Each row of a before or after table is a point. The points were changed in one or more steps. Then noise was added and the rows were shuffled. The steps act on columns, c1 being the first. What was done? A step turns or swaps two columns, mirrors them in a line or flattens them onto one, adds a multiple of one to another, or multiplies or shifts one. Angles are multiples of 10 degrees, from the lower column toward the higher: turns from -170 to 170, lines from 10 to 170 but not 90. Use the fewest steps. Two steps may share a column if one is a turn and the other turns, adds or multiplies; they go together, in the order done. Otherwise the lowest column goes first.

Before:
[[ 2.8  1.6]
 [-4.1 -0.6]
 [-5.1 -0.1]
 [-2.6  2.4]
 [ 6.1  0.5]
 [ 5.9 -1.5]
 [-3.1 -2.0]
 [-5.2 -5.7]
 [-4.8 -6.6]
 [-1.2 -6.9]
 [ 6.5 -6.5]]
After (11 x 2):
[[-7.0  1.7]
 [-6.6  4.9]
 [-0.6  4.2]
 [-6.3 -6.5]
 [ 1.4 -2.6]
 [-5.4  5.5]
 [ 2.2  2.5]
 [-1.6  2.9]
 [ 0.3 -6.6]
 [-1.0 -5.8]
 [ 0.0  5.3]]
Steps: turn c1 and c2 by -90 degrees

Before (11 x 3):
[[ 7.1 -0.1  0.4]
 [-4.8 -4.0  0.4]
 [-0.9  2.2  2.0]
 [-1.2  3.1 -4.3]
 [-3.1 -3.9  5.4]
 [ 3.1  2.0  2.3]
 [-3.1 -1.6 -5.1]
 [ 2.6  5.5 -3.1]
 [-5.6  4.4 -4.3]
 [-5.7  4.3  6.0]
 [ 5.9 -4.4  6.5]]
After, 11 rows:
[[ 5.9 -1.4  6.2]
 [-4.6 -6.4  0.3]
 [-2.9 -5.2  5.0]
 [-5.8  1.2  5.8]
 [-1.3  2.5 -3.7]
 [ 3.0  6.8 -2.8]
 [ 3.0  3.4  2.4]
 [-5.5  2.1 -4.2]
 [-1.0  2.0  1.7]
 [ 7.2  3.3  0.7]
 [-3.4 -3.1 -5.0]]
Steps: add 0.5 times c1 to c2

Before (12 x 4):
[[ -3.4   1.4  -3.4 -12.1]
 [ -4.2   3.5  -2.9   5.3]
 [  1.3   1.3  -6.6   3.0]
 [  0.4   4.8  -4.4  -9.4]
 [  7.0   4.8  -1.3   6.4]
 [  0.0   6.4  -2.6  -6.0]
 [  1.2   3.2  -3.6   9.1]
 [  0.0   1.4  -0.1   1.5]
 [  0.7   1.0  -1.9   7.1]
 [  3.1   5.3   1.2   5.1]
 [  1.9   3.9   0.1  -7.1]
 [  3.0  -2.0  -3.3   1.8]]
After (12 x 4):
[[  1.2  -0.2 -10.7   3.4]
 [ -3.4  -5.5  -7.5 -10.9]
 [ -4.3  -1.6  -7.0   6.2]
 [  1.2   0.2  -7.5   9.5]
 [  3.0  -3.2  -2.8   6.7]
 [  0.7   1.2  -5.8   7.0]
 [  0.5  -7.7  -8.4  -7.2]
 [  7.1  -2.3  -5.4   7.8]
 [ -0.1  -0.8  -4.1   1.8]
 [  2.9   2.5  -7.3   1.0]
 [ -0.1  -8.1  -6.6  -3.4]
 [  1.9  -6.0  -3.8  -5.3]]
Steps: mirror c2 and c4 in the line at 80 degrees; shift c3 by -4.0

Before, 10 rows:
[[  5.3  -2.4   0.8  -3.2  -4.6  -4.1]
 [-10.4   0.6  -0.4  -1.3   9.5   2.3]
 [  3.1   1.6   5.0  -0.9   3.2  -0.4]
 [  5.3  -2.1   0.6   1.3  -3.4   0.0]
 [ -6.8  -2.8   0.0  -0.8  -5.5   7.8]
 [  1.6   7.7  -2.4  -1.7   2.7   1.1]
 [ -2.6  -0.6   0.7   4.2   1.3   0.2]
 [  3.5   0.0   4.4  13.3  -0.1   4.2]
 [  2.1   3.3   2.8  -0.9  -4.6  -2.6]
 [  4.0   5.3   0.2  -3.0   0.2  -5.3]]
After (10 x 6):
[[-2.4 -1.6  4.6 11.5  6.5  4.2]
 [-5.4 -0.6 -3.8 -0.2 -5.2  0.5]
 [ 4.7  5.6  7.3  1.9 -5.0  0.1]
 [-0.3 -4.5 -2.4  1.6 -3.9  2.8]
 [ 9.3  4.4  2.4 -5.5  7.7  0.3]
 [ 2.2  2.0  0.0  2.9  3.3  0.3]
 [ 2.1 -7.2  1.5 -2.1  1.6 -2.2]
 [-5.6 -0.8 -0.1  2.5 -1.8  0.5]
 [-0.8 -6.5 -5.4 -2.9 -1.4 -0.6]
 [-2.7 -3.1 -0.1 -2.6  2.2  5.0]]
Steps: turn c1 and c2 by -150 degrees; swap c3 and c6; turn c4 and c5 by 30 degrees

Before, 14 rows:
[[ -3.5   0.7  -0.2   0.6   2.5   2.6  -1.0  -1.8]
 [ -5.8   0.5  -1.0  -1.8   6.4  -0.2  -4.0  -8.5]
 [  6.1   1.8  -2.3  -5.2  -0.5  -1.0   4.9   2.7]
 [  2.2   7.2   4.2  -1.6   2.0   3.4   5.8  -2.8]
 [  0.1   2.2  -2.9  -3.1   1.6  -0.8   5.3  -0.9]
 [ 10.7  -2.5   2.8  -3.1   4.7  -0.6   6.8   6.3]
 [ -0.9  -0.8  -1.5  -1.1   4.3   7.2  -6.9  -2.4]
 [  0.2   2.5  -4.2   2.7 -10.7   4.6   1.9   2.7]
 [ -2.5   4.4  -1.6  -1.6  -6.6   4.3   3.7   4.9]
 [ -1.4   4.5  -1.8  -2.1  -2.8   2.0   2.3  -7.7]
 [  0.2   4.6  -2.4   2.1   0.6  -0.5  -0.9  -3.3]
 [  1.2  -0.5  -1.9   2.5  -3.3  -6.5   9.8  -2.5]
 [ -1.5  -5.6  -6.7  -0.2  -9.1  -4.9   6.4 -10.1]
 [ -1.7   8.4   7.7  -6.3  -6.3  -0.5   0.1  -3.3]]
After:
[[  0.5   3.4  -3.0   1.6   0.3  -0.6  -0.6  -3.3]
 [ -1.6  -4.2  -1.9   0.1  -9.5  -8.2   6.8 -10.1]
 [ -3.3   0.5  -1.1   1.3   2.3   4.0  -1.3  -1.9]
 [  0.5   1.9  -3.3   2.7 -11.0   7.1   1.5   2.2]
 [ -3.4   5.5   7.9  -5.5  -6.2  -1.3   0.1  -3.4]
 [ -0.5   1.6   0.6  -3.2   2.0  -1.0   5.1  -0.8]
 [ -2.9   3.0   1.3  -1.2  -6.5   7.2   3.8   5.3]
 [ -5.6   0.5  -3.8  -1.1   6.5  -0.8  -4.1  -8.8]
 [  1.6  -0.4   4.8   2.1  -2.8 -10.8   9.6  -2.4]
 [  2.3   5.5   8.4  -2.2   1.5   5.6   5.3  -2.6]
 [  5.4   1.1   1.0  -6.3  -1.0  -1.7   4.8   2.8]
 [ -1.5  -0.4  -6.1  -0.7   4.6  11.9  -6.3  -2.4]
 [ -1.9   3.2  -0.5  -1.8  -2.8   3.4   2.1  -7.5]
 [  9.9  -1.9   7.6  -4.6   4.4  -1.0   6.7   6.2]]
Steps: turn c1 and c4 by -10 degrees; multiply c2 by 0.7; add 0.7 times c7 to c3; multiply c6 by 1.6

Before, 9 rows:
[[-6.8 -4.5  1.6 -1.5 -3.9  1.4  7.5  1.0  6.2]
 [-4.5 -4.8 -6.0  3.8  2.7 -5.8  2.0 -2.4 -1.5]
 [-1.4 -0.7  5.1  8.4 -2.3 -3.0  7.0  1.1  2.3]
 [ 0.9  3.1 -0.5 -3.2  0.0 -2.3 10.0 -1.4  8.5]
 [ 2.3 -4.1 -1.8  2.4  3.3  3.0 12.0  5.9 -3.8]
 [ 4.4 -5.7 -1.8  5.0  5.2 -3.0  5.0 -6.9 -6.5]
 [ 5.4  2.9  3.6 -1.1 -0.7 -7.2 -7.9  0.6 -2.3]
 [-6.3  3.4  4.1 -0.6 -0.3 -1.4  3.6 -3.3  3.8]
 [-4.3  2.6 -2.2 -2.8 -5.5 -2.4  1.8 -4.2  1.5]]
After:
[[-6.2  3.4  6.6  4.4 -0.3 -1.3  3.7  4.3  3.8]
 [ 5.3  3.0  5.7 -0.7 -0.8 -7.2 -8.0 -2.4 -2.3]
 [ 1.0  2.8 -0.8  7.2 -0.1 -2.3 10.1  3.6  8.5]
 [-4.3  2.6 -3.5  5.6 -5.7 -2.4  1.8  2.2  1.5]
 [-1.4 -0.8  8.2 -6.1 -2.4 -2.9  7.1  5.7  2.2]
 [-6.6 -4.5  2.6  3.4 -3.9  1.4  7.5  1.6  6.3]
 [-4.5 -5.1 -9.6 -2.0  2.9 -5.8  2.0  3.4 -1.4]
 [ 2.1 -4.2 -2.9 -7.3  3.3  3.0 12.0 -5.0 -3.8]
 [ 4.4 -5.7 -2.9 -2.3  5.2 -3.0  5.0  4.9 -6.5]]
Steps: multiply c3 by 1.6; add -0.7 times c9 to c8; turn c4 and c8 by 140 degrees
